Each row is a point. The ring and each string are closed loops that go straight from each point to the next, and from the last back to the first. Before rounding, they use only three directions, however many columns there are. Count how often each string passes through the ring. Passing back the other way cancels.

Ring:
[[74,-14,39,-42],
[82,-8,20,-52],
[72,0,-6,-54],
[51,4,-23,-46],
[20,-4,-30,-36],
[1,-22,-17,-31],
[-2,-34,-1,-29],
[7,-40,28,-24],
[22,-35,44,-22],
[52,-23,51,-28]]
String (30 x 4):
[[51,1,8,-33],
[66,17,-4,-36],
[46,11,-2,-27],
[50,-21,0,-51],
[61,-16,-27,-69],
[42,13,-44,-45],
[26,15,-46,-35],
[21,-4,-44,-44],
[-1,13,-45,-18],
[17,6,-3,-14],
[15,-2,-3,-18],
[-14,3,-15,-2],
[-23,-44,-19,-32],
[3,-61,-2,-51],
[19,-45,9,-45],
[-4,-74,19,-45],
[-9,-56,33,-23],
[-2,-26,38,-3],
[7,-60,59,-22],
[31,-62,54,-41],
[40,-39,34,-40],
[33,-7,20,-21],
[45,-27,24,-41],
[65,-44,42,-56],
[51,-22,25,-40],
[51,-6,28,-28],
[76,12,43,-22],
[93,7,37,-40],
[53,16,18,-18],
[57,-5,12,-39]]
Times through: 0

Ring, 8 rows:
[[20,34,0,-4,-18,-16,34,-17],
[45,33,-3,-42,-8,20,70,9],
[50,17,-1,-41,-7,16,67,46],
[30,-8,3,4,-14,-21,20,70],
[3,-25,5,52,-8,-28,-33,52],
[-17,-27,6,82,0,-17,-66,13],
[-18,-3,5,72,-9,-27,-50,-21],
[-7,14,3,46,-17,-34,-20,-25]]
String (25 x 8):
[[-9,35,4,40,-42,-85,-5,-31],
[-8,36,5,39,-58,-123,0,-8],
[11,10,2,22,-16,-26,4,9],
[12,8,1,19,1,14,2,-9],
[13,22,2,14,-28,-47,17,6],
[22,49,1,-13,-46,-75,51,-3],
[40,57,-2,-46,-29,-21,82,-13],
[51,45,-4,-58,-6,33,87,-7],
[63,49,-4,-76,-21,5,109,24],
[47,35,0,-43,-40,-56,79,53],
[31,12,1,-8,-10,-2,34,28],
[31,0,-1,-5,22,70,21,6],
[51,3,-3,-37,24,84,54,29],
[70,20,-1,-69,-24,-15,100,95],
[52,20,1,-42,-36,-51,75,83],
[30,15,2,-7,-29,-47,37,49],
[21,6,1,8,-7,-1,15,20],
[43,11,-3,-30,18,71,49,10],
[23,8,1,3,-2,13,19,13],
[33,27,0,-19,-23,-24,50,22],
[41,53,-1,-45,-41,-51,83,11],
[31,50,-2,-29,-25,-19,63,-20],
[19,36,-1,-5,-5,16,32,-40],
[12,15,0,15,8,36,6,-33],
[-1,29,1,29,-13,-14,-1,-48]]
Times through: 1

Ring, 9 rows:
[[40,5,34,11,-26,61,-14,-18,20,-1,-9,27],
[-43,33,55,-1,-38,44,-38,16,16,26,19,13],
[-71,36,55,-5,-35,35,-34,32,10,40,27,3],
[-88,21,37,-7,-11,17,-8,57,1,57,30,-9],
[-59,0,9,-6,18,9,14,66,1,52,18,-2],
[-15,-17,-10,-3,34,13,26,59,5,36,3,10],
[57,-36,-20,8,34,33,38,21,11,9,-21,25],
[87,-37,-11,16,19,49,36,-8,13,-4,-29,28],
[80,-20,13,17,-8,62,13,-26,17,-8,-24,29]]
String (30 x 12):
[[-54,61,76,-8,-58,52,-84,13,31,11,25,31],
[-69,55,58,-14,-35,36,-75,40,30,20,28,31],
[-25,15,30,-2,-11,34,-17,30,15,25,11,16],
[-26,6,41,9,-28,43,9,6,-1,39,11,-8],
[-40,5,48,12,-36,43,19,3,-10,50,15,-23],
[-141,53,69,-13,-41,18,-41,61,2,68,50,-16],
[-153,60,55,-25,-20,4,-60,93,13,63,53,3],
[-93,35,33,-17,-3,12,-37,75,15,45,32,12],
[-15,-9,23,9,-8,35,26,17,-3,40,5,-8],
[-27,-11,21,9,-5,30,35,24,-8,49,8,-16],
[-16,-15,17,9,-1,31,36,22,-7,45,5,-12],
[-57,-15,3,0,22,8,43,62,-11,63,16,-19],
[-68,-1,-9,-15,43,-6,10,97,7,51,20,9],
[-57,14,-8,-23,44,-3,-25,100,25,30,17,36],
[-28,2,-8,-14,37,8,-10,77,21,25,8,32],
[-1,-6,7,0,13,28,7,35,12,23,1,18],
[47,-43,-8,18,18,38,64,4,-6,28,-17,-3],
[84,-61,-32,19,42,36,77,6,-2,15,-31,10],
[86,-47,-36,9,51,32,43,22,16,-3,-31,37],
[68,-26,-22,2,39,33,12,27,25,-8,-23,47],
[43,-15,-2,4,17,38,7,19,19,3,-14,33],
[35,-12,6,6,8,41,8,13,16,8,-10,26],
[84,-44,7,28,-6,61,61,-37,-4,12,-27,-1],
[123,-52,6,36,-11,75,66,-63,-2,-2,-39,6],
[130,-31,12,27,-15,79,22,-59,19,-26,-40,35],
[72,3,23,9,-16,64,-26,-20,32,-22,-19,50],
[20,16,27,-1,-12,48,-35,11,29,-4,-3,41],
[19,-8,24,11,-13,48,13,-2,6,20,-4,8],
[35,-16,33,21,-29,60,31,-29,-2,22,-9,-5],
[2,25,62,10,-55,66,-32,-24,16,10,5,15]]
Times through: 5

Ring, 7 rows:
[[-27,4,-39,-15,-27,-11,-5,25,66,-9,17,28,18,-50],
[-10,-48,1,-19,3,-20,-8,-4,-19,21,-14,-38,11,16],
[-1,-72,32,-8,8,-16,-3,-29,-64,33,-27,-73,7,67],
[8,-64,46,7,5,5,1,-43,-59,22,-12,-61,1,72],
[18,-27,38,13,6,37,-1,-37,-7,-7,28,-2,-7,18],
[6,7,3,7,-9,36,-3,-10,53,-25,47,45,-1,-38],
[-17,18,-31,-4,-27,12,-3,16,82,-24,37,52,11,-61]]
String:
[[-13,-49,19,6,-18,-11,5,-23,-28,18,-16,-51,12,57],
[-10,-59,35,17,-20,-6,10,-38,-48,22,-21,-68,9,87],
[34,-52,68,17,23,44,-2,-60,-53,4,20,-32,-15,57],
[11,-33,40,20,-7,30,5,-41,-16,-2,18,-18,-3,42],
[-28,-22,-9,8,-39,-12,8,-4,20,4,-5,-19,18,23],
[10,-20,19,2,3,26,-5,-21,10,-7,27,8,-2,-5],
[43,-4,38,3,33,69,-14,-33,24,-28,68,52,-21,-44],
[-7,33,-19,12,-31,38,1,5,97,-40,59,74,4,-65],
[-42,12,-42,6,-58,-13,8,21,79,-14,12,24,25,-26],
[-48,39,-66,2,-67,-8,6,40,126,-30,30,63,27,-72],
[-20,35,-48,-9,-30,14,-6,31,113,-33,49,78,13,-95],
[16,5,-4,-15,17,35,-17,1,53,-22,52,56,-5,-72],
[-24,-10,-24,-8,-26,-11,-2,12,42,-2,7,7,17,-20],
[-47,-10,-45,-9,-49,-36,4,26,51,5,-11,-6,29,-12],
[15,-26,15,-13,20,21,-13,-14,4,-2,25,8,-4,-20],
[5,-33,0,-27,21,0,-17,0,1,8,10,-3,3,-25],
[-31,-51,-21,-29,-11,-48,-8,14,-13,31,-34,-51,23,15],
[-35,-42,-15,-9,-30,-37,3,5,-4,23,-28,-47,24,33],
[-9,-39,7,-7,-6,-8,-3,-11,-11,13,-5,-29,10,21],
[-43,-64,-6,-5,-38,-55,8,-4,-38,40,-54,-88,29,78],
[-17,-95,34,-5,-5,-42,4,-33,-96,53,-60,-119,16,115],
[34,-90,76,-5,46,16,-10,-61,-107,34,-13,-81,-12,84],
[23,-50,43,-3,26,23,-9,-37,-40,10,12,-28,-8,29]]
Times through: 0
String (25 x 14):
[[8,-35,25,1,5,17,-4,-26,-12,3,13,-15,-1,18],
[-18,-28,6,11,-30,-4,7,-15,5,5,-3,-25,13,34],
[-2,-24,11,3,-9,12,-1,-16,9,-1,14,-5,5,7],
[22,-19,26,0,17,38,-9,-25,9,-12,38,19,-9,-16],
[-33,5,-28,8,-50,-6,8,11,64,-12,13,18,20,-15],
[-44,33,-55,7,-65,-4,8,31,112,-28,29,54,25,-57],
[-14,34,-39,-5,-26,22,-6,23,107,-35,53,79,9,-90],
[16,-3,4,-10,15,34,-14,-7,39,-18,45,42,-5,-52],
[-12,-17,-7,-5,-15,0,-3,-1,25,-1,11,1,10,-9],
[-70,31,-88,-9,-80,-41,7,57,123,-15,5,41,40,-65],
[-32,31,-60,-14,-37,-3,-6,40,112,-26,35,66,20,-91],
[7,10,-13,-13,5,30,-14,6,65,-24,50,58,-1,-74],
[-2,-16,1,-5,-5,12,-6,-6,23,-5,20,10,5,-16],
[-38,13,-42,2,-51,-10,5,22,80,-15,16,30,23,-36],
[-26,37,-40,10,-49,19,4,20,112,-37,47,71,15,-68],
[43,4,34,4,31,73,-14,-31,36,-34,74,63,-21,-55],
[27,-20,33,2,21,45,-10,-31,5,-13,41,19,-12,-14],
[-11,-24,10,11,-24,6,5,-17,9,0,7,-14,9,24],
[1,-43,40,23,-16,16,9,-42,-29,7,1,-39,3,66],
[33,-64,75,17,24,37,-1,-66,-72,12,9,-50,-14,76],
[53,-58,77,1,55,54,-14,-62,-64,5,30,-23,-24,34],
[-6,-45,21,4,-9,-2,2,-24,-23,14,-7,-39,7,43],
[-31,-57,13,12,-39,-30,13,-22,-36,28,-37,-76,21,87],
[18,-74,65,13,13,14,2,-58,-81,24,-12,-73,-5,93],
[49,-58,76,5,48,51,-11,-63,-65,6,26,-27,-22,42]]
Times through: 5
